Rows are points. Before rounding, the points of a table are all equally far from one centre. They may lie mostly on one side of it. Where is the centre, to within rounding?

Points, 6 rows:
[[-0.2  7.1]
 [ 5.8 -2.1]
 [ 8.3  2.4]
 [-1.9 -0.6]
 [ 6.1  6.8]
 [ 0.4 -2.5]]
Centre: [2.7 2.4]

Points (11 x 6):
[[ -6.3  -2.4  -0.9  -5.4  -2.1 -10.4]
 [  3.3  -4.9   2.3  -1.0  -0.8  -0.8]
 [  2.9   0.3  -6.8   0.1  -0.2  -8.3]
 [ -7.9   4.7   2.6   5.3   3.8  -4.3]
 [ -0.1   2.0   6.5  -1.1  -5.1  -1.2]
 [ -7.7  -6.6   1.4  -1.4  -2.1  -4.2]
 [ -2.5   3.3   6.2  -3.3  -4.7  -8.4]
 [ -7.6  -5.6  -0.1  -3.2  -2.3  -7.5]
 [  4.6   3.0   1.7   0.2  -2.6   0.0]
 [ -7.1   0.9  -1.3  -4.6  -6.5  -4.7]
 [ -4.4   0.8   2.2   9.2  -1.0  -6.1]]
Centre: [-2.5  0.7  0.2  0.3  0.0 -5.0]

Points, 16 rows:
[[  2.8  -2.6   7.8  -1.0   1.6  -4.3   6.6  -8.2  -4.5  -0.9  -2.0]
 [  0.7  -7.5   3.9   6.1   3.9  -0.1   1.1  -4.0   2.1  -6.9  -1.7]
 [  2.8  -2.0  -0.3   3.5   3.1   4.2  -3.0  -7.1  -5.4 -11.7   1.6]
 [  2.4   1.2  -4.2   2.5  -2.8  -4.9  -1.0  -8.5  -3.0   0.1   0.6]
 [  2.6  -2.3   3.1   1.0   1.5  -4.0   9.1  -5.8   0.8   0.3   4.7]
 [ -1.6  -4.0   4.4  -5.8   0.7  -4.4  -4.3  -2.2   0.6  -4.9  -2.8]
 [  5.7  -3.8   3.1  -5.4   0.9  -0.1   1.1  -8.0   2.7  -1.5  -1.7]
 [  3.7  -1.1   1.9  -3.4   2.7  -2.0  -2.0   2.2 -10.4  -3.5   1.3]
 [  3.7  -9.6   5.3  -5.8   3.4  -2.2   1.3  -4.9  -0.8  -6.8   2.6]
 [  6.7  -8.6   4.1   0.7   6.2  -2.0   2.0  -5.4  -3.6  -5.6  -3.0]
 [  7.3  -1.4   2.7   3.8   6.2  -2.1  -0.8  -8.5  -6.3 -13.5   3.7]
 [  7.3  -4.6   1.0  -1.9   1.0 -10.7   4.5  -3.8   1.0  -2.7   6.1]
 [  0.8  -4.5   5.1  -3.0   0.2  -1.2   8.3  -2.7  -6.7  -3.2  -1.8]
 [ -3.6  -1.1   4.1  -4.8   4.0  -1.1   1.1  -5.0  -6.2  -2.4   2.5]
 [  8.6  -3.6  -2.3  -2.2  -3.3  -0.5   5.4  -2.8   3.5  -5.1   5.6]
 [  2.8  -6.5  -3.3  -5.5  -1.7  -3.9   0.6   1.2  -6.1  -5.8   3.2]]
Centre: [ 3.8 -0.3  2.4  0.4  0.1 -3.5  1.3 -3.4 -2.1 -7.5  1.6]

Points (24 x 18):
[[ -4.0   4.2   0.7   1.5  -2.4  -8.3  -1.5   4.8   0.5  -4.7  -1.2  -1.9
   -3.8   5.0  -1.6   0.4  -2.3  -8.2]
 [ -0.6   6.9   1.2   3.3  -5.4  -9.6   4.8   2.0  -3.9 -10.3  -3.9   0.4
   -3.7   3.3  -3.1   0.2  -3.7  -4.6]
 [ -1.8   3.0  -2.2   5.4   0.9  -0.5   4.1   2.0   4.4  -6.2  -3.8   2.2
    0.2   8.5  -6.2  -4.1  -3.9   1.0]
 [ -3.2   5.7   1.1   3.1  -2.5  -7.1  -1.5   1.1   8.3  -4.6  -5.3  -0.8
   -0.8   6.7   0.7   1.0  -1.1  -6.4]
 [  0.4   4.6   1.3   2.2  -1.7  -6.4   5.4   1.4  -3.8  -2.0  -5.9  -0.6
   -8.5  13.2   4.7  -4.6  -5.8  -0.1]
 [ -4.9   8.2   1.3   0.7  -2.3  -5.3   6.5  -2.6   2.9  -5.1  -3.2  -3.5
    0.7   7.8  -5.6  -0.9  -0.7  -3.7]
 [ -2.3   6.4  -1.3   1.8  -3.8  -3.0  -0.6   1.3  -2.4  -6.6  -1.9  -2.7
   -0.8  13.7  -2.9  -3.8  -2.1  -6.0]
 [ -2.5   6.2   3.6   6.5  -0.3  -2.9   4.9   5.4   0.3  -8.5  -5.4  -3.1
   -8.9   8.4   0.5  -1.6  -4.7  -5.2]
 [ -3.7   8.7   2.0   0.6  -1.7  -3.4   6.7   5.4  -3.1 -11.7  -1.5  -0.5
   -2.3   4.7   5.1  -2.1  -7.7  -4.7]
 [ -5.4   1.5   3.4   3.5   2.7  -4.4   6.4   1.4  -0.4  -8.3  -0.5  -1.5
   -5.2   6.6  -0.2   6.9  -3.7  -8.6]
 [ -2.1   5.7  -1.9  -0.7  -4.7  -6.7  10.1  -0.2   0.3  -2.1  -2.9  -3.3
    0.8   7.6  -1.4   1.0  -1.6  -2.5]
 [ -9.5  -0.2   0.3   1.9   2.3  -7.6   1.9  -1.3  -1.7  -4.0  -4.4   3.6
   -3.3   4.5   4.3  -1.8  -3.3  -3.7]
 [ -5.0   3.0   3.0   8.3  -2.9  -3.2   7.5  -1.6   4.0  -6.3  -4.0   0.5
   -1.1   6.6  -2.2   1.9  -1.6  -3.4]
 [ -6.9   4.3  -0.1   2.4   3.3  -4.6   2.8  -1.4  -1.6  -8.4  -7.6  -2.3
   -0.8   5.6  -5.2  -2.8  -1.2  -5.1]
 [ -6.9   3.9   3.7   6.5  -1.8  -4.4  -0.8   1.2  -1.1 -12.8  -1.7  -2.1
   -4.7   4.7   0.7  -4.0   1.5  -6.8]
 [ -3.6   6.3   2.6   1.1  -5.9  -5.8   4.5   1.3  -1.1  -7.8  -2.6   5.7
   -1.6   8.6  -1.2   5.7  -2.1  -6.4]
 [ -5.1   7.7   2.0   1.6  -3.1  -6.4   0.5   2.5  -0.8  -5.3  -2.4  -0.8
    0.2   4.2   2.7  -3.4  -4.6  -7.1]
 [ -4.0   3.8  -1.0   3.6   0.9 -10.6   0.0  -1.6  -1.8  -4.6  -2.6  -0.2
   -0.6   6.1  -4.0  -2.0  -1.6  -4.9]
 [  2.7   8.5   3.4   7.4  -1.0  -3.7   1.6   3.9   2.3  -3.8  -2.0   4.9
   -2.3   7.4  -0.2  -1.4  -3.6  -3.8]
 [ -4.7   6.5   1.8   5.3  -0.9  -7.2  -0.6  -2.1   2.7  -5.6  -0.5  -0.5
   -5.5   7.0  -6.5   1.6   3.0  -0.9]
 [ -4.2   1.4   1.3   2.7   0.0  -6.8   0.9   1.0   4.2   0.7   1.6   1.0
    1.0   8.3   0.3  -2.3  -4.0  -2.1]
 [ -2.2   4.0   2.1   5.1  -6.2  -2.9   1.5   1.2   3.4  -6.5   0.6  -2.7
   -5.7   4.1  -1.4   0.8  -8.7  -4.4]
 [  0.7   6.0   1.5   4.5   0.2  -6.2   8.5   5.0   3.4  -2.7  -3.4   2.4
   -4.5  12.1   0.1  -4.2  -1.7   0.0]
 [ -4.8  -0.4   3.7   3.5  -2.0  -7.8   5.4  -0.2   3.0  -9.8  -5.6  -4.2
   -3.6   4.9  -7.2   2.4   0.6  -2.4]]
Centre: [ 2.0  1.7  2.5 -2.4  0.5 -2.3  2.3 -1.5  0.7 -9.5 -1.9 -0.3 -4.2  6.5
  2.8 -0.2  0.0  0.4]
